Each row is a point. A path goes straight from each point to the next, and from the last back to the first. The post is the endless flat space through its rows: a point in 2 columns, a line in 3, a plane in 4, and so on, so that a path can go around it. How many times does the path go around the post? Going back the other way cancels.
In the rows, zero is written as 128.

Post (1 x 2):
[[125 114]]
Path (20 x 2):
[[165 110]
 [145 159]
 [118 149]
 [ 82 121]
 [121  99]
 [161  85]
 [143 112]
 [143  67]
 [ 97  98]
 [ 83 107]
 [111  85]
 [100 108]
 [ 96 136]
 [152 154]
 [169 124]
 [140 113]
 [140 138]
 [110 142]
 [119 139]
 [164 141]]
Times around: 0

Post (7 x 8):
[[166 170 120 125 111 116 127 138]
 [108 123 163 131 119 126 149 111]
 [103 101 125 134 158 157 122 143]
 [ 70 109 118 122 134 179 143 103]
 [ 53 113 119  94 161 156 135 135]
 [158 128 119 146  94  93 155 160]
 [172 118 137 118  69 108 112 136]]
Path (31 x 8):
[[ 99 131 119  98 154 121 182 148]
 [112  81 112  90 142 117 115 142]
 [122  99 149 111  98 110  98 126]
 [ 77 152 121 140 130 131 130 134]
 [125 153 156 195 128 161 159 140]
 [119 127 128 161 100 138 153 161]
 [112 148 127  92  73 128 111 112]
 [119 131  95 118 139 138 117 136]
 [150  95 112 134 121  82 163 155]
 [175  81 127 129  74 138 119 128]
 [100 106 116  79  89 131 130 114]
 [112 112 177 156  96 123 137  83]
 [115 205 148 120 124  87 124 140]
 [104 125 134 124 106 145 149 139]
 [117 161 176 152 143 110 192 119]
 [122 114 146 115 152 141 124 114]
 [128 145  84 115 132 136 104 127]
 [ 81 135 147 138 145 133 148 120]
 [142 168 178 152  89  94 136 154]
 [148  92 111 120 112 151 126 180]
 [119 166 104  87 156 101 163 172]
 [118 138 111 124 149 138 146  97]
 [120 114  70 127 147 150 147 116]
 [125 138  87 104 144 177 150 131]
 [125  81 166 136 100 131 131 154]
 [123 174 123 144 114 154  95 135]
 [ 98 102  93 158 107 115 142 151]
 [ 81 105  91 101 125 102 144 128]
 [137 158 105  90 181 157 118 137]
 [132  52  92 133 110 176 107 166]
 [123 145 174 132 125 117 165 150]]
Times around: 1

Post (13 x 14):
[[121 115 116  76 159 105 131 136  81 180 174  51 132 123]
 [148 172 150 129 124 140 122 103 129 137 140 139 117 110]
 [133 143 134 103 159  92 117 158 157  88 159 162 119 153]
 [122 104 112 134 101 146 101 141  59 114 144 159 199 167]
 [161 135 122 134 133 199 150 128 132 114 134 107 147  76]
 [122 122  70 162  93 131 155 123 151 115 119  87 140 129]
 [150 134 106 132 160 155 119  96  99 116 119 145 122 144]
 [137 107 117 144 142 133 167 136 138 136 132 174 123 158]
 [113 128 125 135 148 154 137 121 108 126 156 145  81 106]
 [142  78 153 102 147 151 139 148 113 157 151  72  72 142]
 [159  61  66 163 109 127  80 130 123 117 143 161 231 159]
 [134 144 158 120 165 125 128 147 118 119 111 114 133  79]
 [131 128 128 171 175 148 115  85 161 112 144 121 142 162]]
Path (21 x 14):
[[141 132 101 167 175 160 148 132 133 118 119 150  95 127]
 [149 141  80 144  82 131  71 116 146 149 116 116 126 128]
 [120 116  87 105 171 121 139 108 138 139 152 107 110 128]
 [134 102  96  97 113 127 156 132 129 123 169 107 145  98]
 [158 109  95 160 174 135 153 105  97 107 109 159 170 128]
 [155 143 142 152 141 163 158 117 111 131 138 109 115 177]
 [135 150 148 128 135 195 149 130 112 132 152 106  91 148]
 [139 105  98 132 160 120 129 164 137 133 160 196 103  89]
 [147 142  88 159 155 160 112 111  99 130 120 118 152  76]
 [104 131  60 121 145 118 137 163 120 114 116 139 132 179]
 [122 112 119 153 140 185 122  93 152 127 127 120 161 113]
 [129  96 120  82  97 140 149 124 105 123 171 151 131 125]
 [149 135 132 111 143  78 158 102 165 138 173 121 112  98]
 [171 113  82 114  90 136 138 156  90  90 148 131 174 148]
 [180 140 147 128 160 158 159 157 125 163 161 112 127 143]
 [127 175 108 138 139 149 132 127 126 103 135 160 152 123]
 [150 124 133 117 101 138 116 182 145 145 121 158 138 153]
 [142 115 132 129 146 130 129 125 123 131  87  94 154 141]
 [166  91 136 107 103 138 130 138 127 138 163 151 163 164]
 [131 136 137 135 161 104 125 104  93 118 127 112 135 119]
 [136 177 129 169 155 182 107  61  83 110 124 105 103  91]]
Times around: 3
